Each row of a before or after table is a point. One or more steps were done to the points. Then noise was added and the rows were shuffled. The steps act on how far a point lies along the listed directions, d1 being the first. What was done? A step turns or swaps two directions, mirrors them in a line or flattens them onto one, adds a multiple of one to another, or multiplies one. Angles are multiples of 10 degrees, from the lower direction toward the higher: turns from -170 to 170, lines from 10 to 170 but not 90. Use the fewest steps. Two steps may share a direction if one is a turn and the other turns, adds or multiplies; they go together, in the order done. Otherwise the lowest direction goes first.

Directions:
(1): [-28 -51]
(2): [ 51 -28]
Before (13 x 2):
[[ 13 -58]
 [ 31  95]
 [ -5  41]
 [ -5  -5]
 [ 30  74]
 [-15  -9]
 [ 53  -1]
 [ 29 -31]
 [ -5  -9]
 [ 11  57]
 [ 41  30]
 [  5 -15]
 [ 30 -29]]
After, 13 rows:
[[ 13  22]
 [ -1  -6]
 [-13 -12]
 [-15 -26]
 [  8   9]
 [ -1  -7]
 [ 33  50]
 [ 30  58]
 [ 19  32]
 [ 15  28]
 [ -7 -14]
 [ -6  -9]
 [ -4  -8]]
Steps: multiply d1 by 0.7; multiply d2 by 0

Directions:
(1): [ 65 -15   0 -27  24  70  -8  52]
(2): [ -6  30 -72  29  53 -20  41  38]
Before (12 x 8):
[[ 21  29 -61  18  59   9  26  76]
 [ 17  34 -95  40  65 -21  38  63]
 [ -5  26  -8   4   6   4  -9  22]
 [  1 -26  25   1 -13 -16 -33 -12]
 [-15  -2 -35   2 -14  -9  11   6]
 [ 17  17 -77  39  69 -17  52  56]
 [-16  10   5  37  15 -13 -23 -16]
 [ 62   7 -82  -3  80  40  19  82]
 [-47  36 -59  64  30 -89  32 -11]
 [-10  22 -26  19  22   5  19  16]
 [-16  -7  41  -3 -48 -17 -36 -25]
 [-46  14 -35  25 -13 -58  12 -28]]
After, 12 rows:
[[ 17 -26  81 -34 -52  31 -53 -11]
 [ 61 -45  76 -41 -48  55 -62   0]
 [ 96 -26  12 -20  28  79 -25  61]
 [-10  27 -48  29  22 -27  13  32]
 [ 14   7  -2  26  30  19 -23  13]
 [ -7  -6 -26  25  22 -32  -3  12]
 [  9 -17 -15 -17 -19  22  -5  15]
 [  6 -50  88 -42 -72  11 -69 -63]
 [ -3  17  17  -5 -12  10 -24  11]
 [ 10  -5  28 -11 -11  37 -13   2]
 [ 48  -8 -31 -15  21  46  -1  48]
 [ 52 -55  79 -34 -40  51 -40  -7]]
Steps: turn d1 and d2 by -140 degrees

Directions:
(1): [ 26  -4 -36  24  19 -29 -50  13 -83  39 -57   7]
(2): [ 47 -64  15  26  24  17  84 -22 -43  17  23   0]
(3): [ 31  35  39 -65  -2   4  36 -21 -14 -23 -80 -37]
(4): [-54   5 -41  29  15  20  15 -95  22  29 -39  -6]
(5): [ 44 -38  -6 -53  43 -43 -52 -61  21  -9  33 -12]
Before:
[[-36 -11 -20  21  23 -13 -22  -8 -12  16 -14  -7]
 [ 46 -30  22   2   4  -8 -18  22 -18   3  31  27]
 [-36  13 -25  24 -26  26   9 -25  -1  -4 -26   4]
 [ 16 -23 -19   2  17 -13  -6 -30 -39  30 -38   5]
 [-70  75  24 -19 -35  31  45   6  69 -46 -20 -10]
 [ 72 -30 -14   7   9 -45 -23  45 -68  13  -7   7]
 [-37 -14  -5  28   0  11 -14   5  -7  -6  13  31]
 [ 11   2  -4 -11   9   8  36 -15 -11   6 -25   3]
 [ 21  -5  17 -22  -7   2 -15   3 -46   4 -53 -15]
 [ 20 -41   0  10  16   9  10 -32 -18  11  10   9]
 [-13 -23  -1  33  -9  33  82  -5 -11   7 -10  22]
 [-49  44  36 -53 -55  32  34  -4  83 -51  45 -21]]
After (12 x 12):
[[ 10   0  20  -4 -20  12  -5  28 -50   6 -49  -7]
 [-18 -27   1  11  10   0 -20   2  -3 -12  34  30]
 [ 13 -47   9  20  -3  18  73   7  -5  -2  33  26]
 [ -4  -5   7  11 -34  18   9  36   5 -29  36  12]
 [ 38 -34  19 -21  13   3   7 -19 -14  -8  10  -1]
 [-91  54   3  36 -34  42  55  15  60 -26  11  10]
 [ 18   2   8 -12   0   9  42  14 -11  -2  -9   7]
 [ 44 -16  22 -28  -2 -17  -2  35 -34  -3  -9   4]
 [ -6 -15  12  -8  12 -22 -22  42  -5 -11  25  -6]
 [ 24 -20 -10   5  21  -8 -26 -48 -20  25 -24  17]
 [-95  43 -10   2 -42  48  39 -58  72  -9  11 -12]
 [ 53 -20 -34   9  21 -43 -28  -4 -72  28 -48   0]]
Steps: mirror d1 and d4 in the line at 160 degrees; turn d2 and d5 by 20 degrees; turn d3 and d5 by -40 degrees

Directions:
(1): [ -5  47  26  -9  68  18  -5  24  16 -17  68   1 -10  72 -11  23   6  22
 -44   6 -54  11  10  19]
(2): [ -4  46  48 -23  21  59  -6  27 -22  26 -58  17  20 -44 -20 -16 -50  35
  15 -31 -13  48  -3  30]
(3): [-26 -16  -3  -1 -10 -26  -6  18  -6  20 -20  50  27  38  39 -24  60 -35
   3   4  -4  95  39  26]
(4): [-11  21 -28 -31 -10  47  -5  -8 -36 -33 -44  25  31  48 -19  41 -29 -60
 -23  67  30 -11 -19  -1]
(5): [ -6 -60  54  34   7 -14 -54  46 -38 -31 -17  29 -45   6 -30   2  -6 -35
 -40 -41  -1  -2 -35 -22]
(6): [ 32  33   7  40 -56  -4 -72  26  49   1  34   8  -7 -12  23   7 -30  -7
  -2  30  32   9 -20  72]
Before (12 x 24):
[[ 15  -8 -10  13 -34  -6 -28  -1  -4 -19  -1  -5 -12  -2   2  15 -16 -17
   -1   7  28 -14 -11  -3]
 [ -5  19 -11   0   0   2   3  -8   5  -1 -10  11  14  13   2  -4   2 -12
    9  22  10  16  -1  17]
 [-13  -5  -7 -22  10  -2  22  -1 -17   7  -7  16  11  31  -6  14  26  -7
  -16   1 -14  13   8 -13]
 [-13 -18   4   1  -5  -1  -5  13 -11   2 -15  29  -1  16   5  -3  13 -22
   -3  -7   7  27   7  -2]
 [ 14 -14  22  24 -10  13 -51  28 -13 -33  -8  18 -28   5 -30  23 -37 -37
  -38   4  18 -12 -44   6]
 [ -3 -18  20  10   1   5 -32  18 -16 -32   4  12 -14  14 -13  19 -25 -18
  -29   4   6 -15 -32  -4]
 [ -8 -11   7  18 -11 -10 -15  12  12  -1   6   5  -4  -3   4  -7  14  -7
   -4 -16   0  15  11   3]
 [ -2  -1  21  -8  -7   5  -8  14   5   2 -19  17  10  -5   3   3   0  -3
    2 -11  13  20   6  18]
 [  3 -17  13   7   3  14 -29  16 -14 -31 -10  11 -17  20 -27  26 -24 -22
  -32  -1   8 -22 -33  -8]
 [ 12  27   3  19 -17   3 -28  13   4  -7  24   4  -8  15   5  21 -18 -11
  -15  25  10  -8 -15  28]
 [ -9 -19  15  19 -22 -13 -25  18 -11 -14  -2  22  -4  11  10  -3   5 -33
   -5   1   7  30 -13   5]
 [-11 -16   1 -14  14  -8  10   1  -7   5 -21   7  -7   7  -5   2   8 -14
   -4 -14 -14  18  12 -18]]
After (12 x 24):
[[ 12  10  13  -5   1  31 -17   7 -28 -23 -20  -7 -15  -8 -26  21 -45   2
  -10 -10   8 -20 -18 -14]
 [-34 -12  21  -9   2  -4   2  24 -31   8 -37  48  24  26  21 -21  36 -30
    4  -7 -15  94  19   8]
 [  7  29  35   9  15  21 -18  24 -13   1   5   4 -17  -7 -16  10 -37  17
  -13 -14 -13  -5 -19  19]
 [-23 -14   6   4 -11  -8  -5  16  -5  11 -24  22  12   1  10 -18  25 -14
    3 -20  -3  51  25   1]
 [-15 -15 -12  -8  -2 -32  13   7  -2  16  13  31  12  52  21   3  61 -17
  -19   4 -15  48  26   3]
 [  6  26  31 -25  58  59  18   3 -30 -14 -23 -14  -9 -19 -61  20 -60  29
  -22 -25 -22 -29 -29 -23]
 [  1  16  16 -22  49  42  19  -1 -18 -20  -7 -21 -13   0 -49  23 -42  30
  -21 -21 -21 -45 -24 -30]
 [-13 -18 -16 -16   4 -23  17  -7   1  12 -14  13   6  24  17  -4  34 -22
    0   2 -13  39  30  -9]
 [-11   4   7 -21  -4   0  10   5   8  13 -26  27  31  14  21  -3  23  -8
   10  -3   8  51  26  23]
 [-32 -13  -5 -10   1 -11  10  17 -14  19 -26  55  24  42  30 -15  52 -34
    4  -2  -5  89  39  10]
 [-11  15   0   8   3 -11 -13  10   8   1  -2  29  10  31  12 -11  21 -22
    0  19   1  46   5  31]
 [-10   8  27 -18  41  32  10   3 -25 -18  -3 -15  -7  -7 -33  16 -41  29
  -15 -19 -25 -27 -19 -26]]
Steps: turn d1 and d4 by -50 degrees; turn d5 and d6 by -60 degrees; turn d2 and d5 by -70 degrees; multiply d3 by 3
